Each row of a before or after table is a point. One or more steps were done to the points. Then noise was added and the rows were shuffled. The steps act on columns, c1 being the first. Write out the steps. A step turns or swaps two columns, mirrors them in a line or flattens them onto one, adds a multiple of one to another, or multiplies or shifts one. Angles are multiples of 10 degrees, from the lower column toward the higher: turns from -170 to 170, lines from 10 to 170 but not 90. Use the fewest steps. Two steps may share a column if one is a turn and the other turns, adds or multiplies; they go together, in the order done. Otherwise the lowest column goes first.
In the rows, 128 means zero.

Before:
[[151 122]
 [129 139]
 [155 119]
 [115 146]
 [135 146]
 [143  97]
 [ 86 118]
 [108 108]
 [158 113]
 [155 150]
 [161 172]]
After:
[[123 150]
 [112 136]
 [170 118]
 [189  97]
 [100 119]
 [108 147]
 [139 106]
 [160 124]
 [180 113]
 [ 94 172]
 [ 89 145]]
Steps: add -1.5 times c2 to c1

Before:
[[105 131 153  98 151 121]
 [154 103 104 155 106 100]
 [103 141 128 141 148 140]
 [ 93 160 125 126 157 131]
 [145 118  91 137 120  54]
 [140 107 125  96 185 102]
 [ 99 156 126 122 132 135]
 [165 134  93 138 100 115]
 [ 95 111  71 114 122  82]]
After:
[[153 154 147 136 126 142]
 [190 119 105 125 112  77]
 [130 136 168 152  98 121]
 [128 108  90 103 157  93]
 [120 134  75 104 137 117]
 [116 112 117 184  93 101]
 [148 134 148 148 138 141]
 [154 162 149 158 127 141]
 [138 129  89 122 136  56]]
Steps: mirror c1 and c3 in the line at 110 degrees; turn c2 and c6 by 10 degrees; swap c4 and c5

Before:
[[121 131 128 142 112 131 146 125 140 140 120]
 [124 131 129 149 129 106 142 134 128 140 124]
 [120 132 132 134 122 120 159  94 119 101 152]
 [116 123 145 110 153 127 131 145 130 145 114]
 [135 123 112 122 137 134 128 110 133 110 143]
 [131 125 132 124 115 125 123 105 114 106 149]
 [141 134 131 146 124 130 153 129 112 142 131]
 [144 143 140 148 122 117 146 117 150 145 126]
 [121 129 128  99 141 113 139 137 122 141 100]
 [130 107 133 122 150 131 121 120 122 142 104]
 [147 116 141 147 124 122 150 144 134 137 112]]
After (11 x 11):
[[145 128 142 140 124 119 124  66 151 151 112]
 [120 153 134 143 121 118 106   6 119 107 125]
 [116 115 144 106 153 127 146 139 130 139 132]
 [133 150 131 132 115 126 105 118 113 106 132]
 [147 111 140 140 122 122 150  80 135 142 138]
 [121 120 129 137 113 130 132  76 139 143 125]
 [135 143 110 129 136 134 109 108 134 110 131]
 [140 134 132 139 124 130 139  59 112 148 122]
 [128 105 134 118 149 131 119 139 124 139 151]
 [126 124 127 144 131 106 139  93 127 147 123]
 [121  99 128  94 141 113 140 108 122 130 127]]
Steps: turn c2 and c11 by -90 degrees; turn c4 and c10 by 20 degrees; turn c7 and c8 by -70 degrees; multiply c8 by 3

Before, 9 rows:
[[152 102  90 157 140 145 153 124  95 126 145 136 132 128 137 123 145 166]
 [196 128 119 162 123 144 129 119 109 113 130 113 119  96 131 126 150 134]
 [148 137  83 149 131 124 118 110 114 101 143 128 149 122 150 144 149 150]
 [143  90 164 130 166 150 128 130 121 153 129  93 128 153 135 140 124  48]
 [145 104 147  98 114 111 149 136 171  97 125 129 132  87 111 153 121 117]
 [122 105 133  87 124 148 154 138 163  97 151 151 185  66 131 158 128  94]
 [154  95 161 162 190 160 120  92 116 177 122 113 160 167 133 123 103  82]
 [147 115 168 115 145 100 152 139 121 110 146 137 114  81 151 155 105 104]
 [122 108 137 122  95 123 142 143 139  76 149 140 151  78 121 148  99 103]]
After, 9 rows:
[[167  95 162 131 191  79 119  93 111  83 123 113 161 165  85  74 103  83]
 [235 127 120 118 121  93 116 117 153 135 133 114 116  94 106  78 150 133]
 [156  92 160 144 164 114 128 130 121 102 132  94 129 153 101  89 124  50]
 [156 101 147 133 112 163 167 138 121 169 129 129 132  84 137 100 121 116]
 [158 113 168 113 142 156 146 141 152 134 146 136 113  78 193 104 105 105]
 [158 137  82 109 127 117 112 108 150 147 144 126 148 123 154  97 147 149]
 [120 104 133 169 123 148 166 138 129 162 150 149 186  66 101 109 127  93]
 [121 106 136 127  93 136 144 144 150 173 148 140 150  75 127  99  99 105]
 [165 101  89 124 139  94 132 122 164 106 147 132 131 128 113  72 144 163]]
Steps: multiply c1 by 1.6; add -1.5 times c6 to c15; turn c4 and c6 by -130 degrees; turn c7 and c9 by -30 degrees; turn c9 and c10 by 150 degrees; shift c16 by -50

Before, 13 rows:
[[111 105 120 183 145 132 139 129 119 125 121 105 174 143 130 161 139 105
  120 146 167 127 155  79  97 160 116  54 168 132 151 128 126 137 140 151
   89 151 124 103 158 151  98  93 109 155 132 118]
 [117 161 123  91 106 101 147  79 160 134 140 132 135 118 133 164 145  89
   89  78 117 120 173 196 143 135 112 113 141 127 114 128 129 121 148 103
  160 116 131 142 111 121  97  89 131 126  74 116]
 [103 109  84  94 142 121 150  68 125 132  71  89 124 124 114 128  98 143
  118 158 178 156 131 154 107 119 117 134 151 103 128 117 109  96  90  97
  119 126 167 151 179  98 158 154 107 150 151 116]
 [117  81 125 140 150 193 147 125 158 143 114 110 115 165 155 175 129 127
  141 128 125 149  96 123 131 115 140 119 134 115 116 122 142 125 115 124
  154 121  86 162 171 145 123  85 110  84 124 164]
 [138  88 177 147 151 123 114 119 115 104 153 152 100 147 128 113 138 102
  141  90  98 111 154 172  98 130 106 104  99 138 128 137 124 164 135  94
  101 150 110 161 139  95 125 123 112 103 154 169]
 [ 94 101 139  99 125 182 149  87 139  85  84 131 127 110  95 134 145 135
  117  99 105 193 119 151 121 105 123 144 149 147 135 161 127 100 132 125
  177 119 101 122 140  80 107  94 128 121 111  78]
 [123 146  97 131  84 136 152 100  92 151 123 151  93 130 154 126 167  91
  110 120 159 105 140 111 126 133  92 184 142 122 152 156 143 101 156 112
  110 159 149  99 118 121 149  92 133 124 117 171]
 [163  82 119 106 143 163 157 132 123  89 140 143 123 146 129 168 154 149
  118 113 193 126 136 153 105  96 193  96  80 136 132 143 113 129 205 134
  131 152 150 127 139 129  91  24 155 180  98 152]
 [174 130 143 119 131 136 166  62 151 149 138 168 141 168 108 134 118 139
  112 141 155 133 142 104 111 156 115 113 107 116 126 118 161  86 117 158
  136  95 108 109 106 119 152 143 115 118 127 165]
 [113 146  82  93 135 100 146 115 125 110 175 114 133 110  62 142  89 119
  108 162 148 142 135  89 136 116 155 150 102 122 144 109 141  87 103 144
  140 135 142 168 114 107 167 144 116 146 145 179]
 [174  81  88 165  83 135 131 135 163 146 163 111 164 129 152 113 160 138
   86 114 115 133 158  90 135 122 134 115 145 136 158 150 169 140  86 108
  176 123  89 124  88 117  98 133 121 174 168 115]
 [132 172 116 138 134 166 167 113  91 113  97 146  91 104 106 128 160 163
  120 100 147 133 117  72 124 133 119 115 121 126 101 128 123 115 108 107
  128 128 156 145 112 144  85  83 126 115  74 146]
 [147 177 123 151 159 153 140 127 123 106 182 121 112 162  94 118 114 119
  102 114 174  99 129 156 131  96 151 111 133 169 146 115 118 138 117 158
  178 140 116 180 131  98 163  75  88 177 125 101]]
After, 13 rows:
[[163  97 119 107 143 163 158 132  96 117 140 142 124 169 128 167 153 149
  120 113 191 127 136 154 105  95 192  96  81 117 133 144 113 132 206 135
  132 155 109 126 139 119  91  25 156 180  98 154]
 [109 112 120 186 144 133 137 129 138 138 121 104 173 143 129 160 139 106
  121 147 167 126 156  80  97 161 117  53 169 125 152 127 125 137 141 151
   87 151 132 103 158 142  99  92 109 154 132 118]
 [118  94 127 141 150 192 148 125 176 166 114 109 114 141 154 174 129 126
  141 129 125 149  95 124 131 114 140 117 134 149 116 123 142 125 116 125
  154 122 167 161 168 136 125  86 110  84 123 165]
 [104 114  84  96 140 122 151  68 148 128  72  89 124 122 115 128  98 144
  119 157 180 156 130 154 106 119 116 134 151 145 129 116 109  96  89  97
  118 126  85 154 179  89 158 155 106 151 151 115]
 [133 160 116 139 134 167 169 114  93 101  97 146  91 124 105 130 159 163
  118 101 149 134 118  71 125 132 118 116 120 125 102 127 122 114 109 109
  130 129  99 145 112 135  85  82 127 116  75 147]
 [175 129 143 118 132 135 167  63 165 171 139 168 143 138 107 132 118 140
  111 140 156 133 143 104 111 156 115 114 107 142 127 118 160  86 116 158
  137  94 145 108 106 109 153 141 115 118 127 165]
 [139 101 177 147 152 123 114 119 130 129 154 151 100 158 127 113 140 101
  141  90  97 111 155 172  99 130 106 104 100 123 127 137 124 164 136  95
  101 150 148 160 139  86 124 123 114 103 156 170]
 [ 95 109 141  99 125 183 148  86 140  86  84 130 128 149  95 132 145 134
  118  99 105 193 118 151 121 105 124 143 151 112 135 162 128 100 132 125
  177 119 158 123 140  70 107  93 128 121 112  79]
 [173  96  90 165  83 134 132 134 169 141 163 111 164 114 151 113 159 137
   86 115 115 133 159  90 134 122 133 115 144 128 158 149 169 140  86 108
  176 122 169 125  86 106  98 133 120 173 169 116]
 [113 141  84  95 136 100 146 117 136 104 175 113 133 131  62 143  90 118
  107 162 148 141 135  89 136 115 154 150 101 131 143 108 140  86 102 143
  139 135 114 168 115  96 166 144 114 147 145 179]
 [117 151 124  90 105 102 147  80 156 127 140 131 135 117 133 165 145  88
   89  79 119 120 172 194 143 134 113 113 142 129 113 128 126 121 150 102
  161 114 125 142 111 112  96  89 131 126  74 117]
 [146 163 123 152 158 151 138 127 162 141 182 120 112 167  94 118 114 118
  101 114 175 100 129 156 131  95 151 111 133  92 146 116 118 138 119 158
  178 141 148 180 131  87 164  75  88 177 126 102]
 [123 140  97 131  83 136 152 101  87 144 124 150  93 113 155 126 167  91
  111 121 160 106 140 111 126 133  92 184 141 129 153 156 142 101 155 113
  109 159 107  98 118 111 147  92 133 125 116 171]]
Steps: multiply c2 by 0.7; add -1 times c45 to c9; turn c10 and c14 by -50 degrees; turn c30 and c39 by 170 degrees; shift c42 by -10

Before (12 x 64):
[[130 124 112 135 137 141 118 136 143 123 148 127 112 114 137 139 141 159
  127 121 134 110 118 132 134 135  99 133 111 110 126  64 125 138 100 117
   78 137 126 214 127 136 140 128 124 132  91 163 124 117 133 149 128 118
  136 109 181 133 106  99 112 127 123 102]
 [138 187 108 159 121 104 125 135   7 144 143 131 128 123 150 150  88 120
  116 138 152 153 134 123 161 110 104 135 146 109 148 124 104 145 143 140
   95 149 122 115 109  95 148 146 103 138 134 122 108  93 147 153 137 113
  163 130 125 140  96 142 149 138 125 102]
 [166 130 123 153 107 106 115  77 122 124 159 135 125 136 151 128  96 105
  131 150 135 127  93 122 115 140 100 130 125  96 115 111 176 139 154 137
  145 132 121  93 116 107 145 137 105 123  57 107  86 152 134 138 123 149
  139  97 141 106 121 104 137 111 165 109]
 [124 134 109 118 112 137 123 147 132 117 133 126 109 210  81 133  87 160
  128 131 152 136 127 137 116 125 131 134 101  97  92  98  93 147 145 115
  133 184 130 140 134 134 150 124 148 138 142 126  85 107 132 141 125 112
  120 110 105 139 106  98 123 128 204 110]
 [122 123  71 134 112 120 113 159 106 122 151 117 126 194 120 123 110 112
  126 149 146 150 125 138 116 109 121 136 106 116 103 131  96 135 151 120
  127 131 131 110 174 135 130 141 125 127 110 129 115 102 147 153 134 120
   31 102 118 118 110 119 150 110 121 111]
 [168 130 116 159 129 128 152 128 140 115 150 120 133 166 142 133 102 130
   96 147 125  87  92 138 116 107 151 123 112 135 150 132  94 133 125 113
  146 115 125  99 113 113 150 139 110  64 120 116 147 121 154 156 126 150
  117 100 150 139 133 103 139 136 119 101]
 [128 168 127 156 105 111 119 128 136 133 130 121 130 122 116 149  94 130
  104 107 142 129 131 141 131 133 122 123 124 104 133 134 145 143 145 124
  114 133 152  77 127 110 147  94 116 106  87 109 141 113 135 142 124 136
  153 134 136 113 118 103 132 144 123 106]
 [126 136 108 129 130 107 134 159 138 147 126 120 133 116  83 149 148 115
  137 140  98  59 126 134 121 191 172 127 110  98 130  88 186 135  98 156
  128 113 118 127 127 137 142 146 157 130 135 111 150 105 187 141 145 113
  116 140 166 141 122 191 127 126 134 105]
 [119 129 114 152 175 103 151 101 138 117 158 125 115 113 152  83 111 153
  137 133 134 143 118 139 186 144 101 137 118 123 151  98 137 150 155 135
  154 122 118 106 110 118 145 122 139 122 129 112 146 139 128 118 132 114
  144 152 113 131 117 162 112 147 142 175]
 [131 138  98 149 127 109 115 124 142 120  87 113 119 114 140 149 110 106
  122 149  78 123  93 141 127 170 106 113 118 136 148 106  91 128 157 118
  138 116 144 118 110 135 147 141 111 115 110 120 151 122 127 154 130 122
  129 119 113 139  94 153 127 143 117 117]
 [133 127 108 128 117 159 119 154 152 115 156 106 118 138 152 129  96 107
  127 148 138 144 132 100 130 118 121 141 109 150 137 133  96 122 157 114
  148 141 154 100 111  98 118 123 103  97 137 113  77 111 133 150 124 124
  147 120 155 128 118 115 132 125 116 117]
 [214 184 125 113 113 122 112 136 129 165 156 125 118 112  73 109 138 112
  135 108 152 127 125 113 126 110 208 112 149  99 139 135  87 110 154 157
  135 168 123 118 193 131 130 120 119 127 137 146 152  94 140 123 148 137
  165 115 116 117 135 123 130 144 118 145]]
After:
[[101 133 109 118 112 137 123 148 133 117 132 126 109 210 147 133  88 125
  127 131 153 137 127 137 116 159 132 134 101  97  93  98  92 177 144 124
  132 184 129 141 134 136 149 125 148 139 141 126  85 107 124 142 126 113
  120 110 106 132 105  98 122 130 205 110]
 [123 131 123 153 107 106 114  76 122 125 160 135 125 135  87 128  96 139
  131 150 136 127  94 122 114 105 100 129 124  95 114 111 176 168 155 146
  146 133 122  93 116 106 144 137 105 123  56 108  86 152 142 138 125 149
  140  97 142 113 121 103 137 110 165 109]
 [134 137  98 149 126 108 116 124 142 119  87 113 119 114 121 150 110 170
  122 148  78 124  93 140 128 106 106 113 118 137 147 106  91 158 158 128
  138 116 144 119 109 133 146 141 110 115 110 120 152 122 122 155 131 122
  129 119 112 135  92 153 128 143 117 118]
 [103 137 107 129 130 107 133 159 139 147 125 121 133 116 145 150 148 190
  138 140  98  58 127 133 121 114 172 128 110  99 131  88 186 164  98 166
  127 113 117 127 127 137 141 147 156 130 135 111 149 105 146 142 146 113
  117 141 166 107 123 191 127 126 135 104]
 [147 128 114 151 175 103 150 101 139 118 158 124 115 113 128  83 111 144
  137 131 133 143 118 139 187 152 101 137 119 124 152  97 137 180 156 145
  154 122 118 106 109 118 144 122 139 121 129 112 145 139 128 117 131 113
  144 151 112 130 117 162 112 147 143 176]
 [120 169 127 156 104 111 120 130 137 132 130 122 129 121 132 148  94 133
  103 108 141 129 132 141 131 131 123 124 124 103 133 134 146 173 144 135
  112 132 152  78 127 111 147  93 116 106  88 109 141 112 139 142 125 135
  153 134 136 116 118 103 132 143 122 106]
 [136 186 107 158 121 104 125 135   7 144 142 132 128 123 112 150  88 109
  115 138 152 154 133 123 162 121 104 135 146 110 148 124 104 176 143 151
   94 150 122 115 110  95 148 146 103 139 134 123 108  93 130 153 138 114
  164 130 124 127  97 142 149 138 126 102]
 [116 131 116 158 129 128 152 127 141 116 149 122 133 166  88 133 102 108
   96 147 126  86  92 137 115 130 151 123 113 135 151 132  94 162 125 124
  147 115 124 100 113 113 149 140 110  65 120 117 145 122 134 156 126 150
  117 100 149 122 133 102 139 138 120 100]
 [126 123  71 134 112 120 112 159 105 121 152 117 127 194 136 123 110 109
  127 150 146 150 125 138 116 111 120 136 105 117 103 131  95 166 151 130
  127 131 132 109 175 135 129 141 125 127 110 129 115 102 141 152 135 121
   31 103 117 113 111 118 150 109 122 112]
 [141 127 108 128 117 158 119 154 152 115 156 106 119 138 115 129  95 118
  126 147 139 144 131  99 130 108 120 143 109 150 136 134  96 152 157 124
  147 140 154 100 111  98 117 124 103  97 137 114  77 112 130 150 125 123
  147 120 154 125 117 116 132 126 116 118]
 [ 52 184 126 113 114 122 112 135 129 165 156 124 118 113  73 108 139 110
  135 109 152 127 125 113 125 112 208 111 149  99 139 135  87 140 154 166
  135 168 124 118 193 131 130 120 120 129 137 146 152  93 137 123 148 137
  165 115 116 116 135 123 130 145 118 145]
 [132 124 112 135 137 140 119 136 142 124 150 127 112 115 123 138 141 135
  127 120 134 110 117 132 134 160  99 132 110 110 126  65 125 169 101 128
   78 138 127 213 127 137 140 127 124 132  91 162 123 118 128 148 128 117
  137 108 181 129 106  99 112 128 123 102]]
Steps: multiply c15 by 0.7; turn c1 and c15 by -120 degrees; swap c18 and c26; shift c34 by 30; shift c36 by 10; flatten c51 and c58 onto the line at 130 degrees
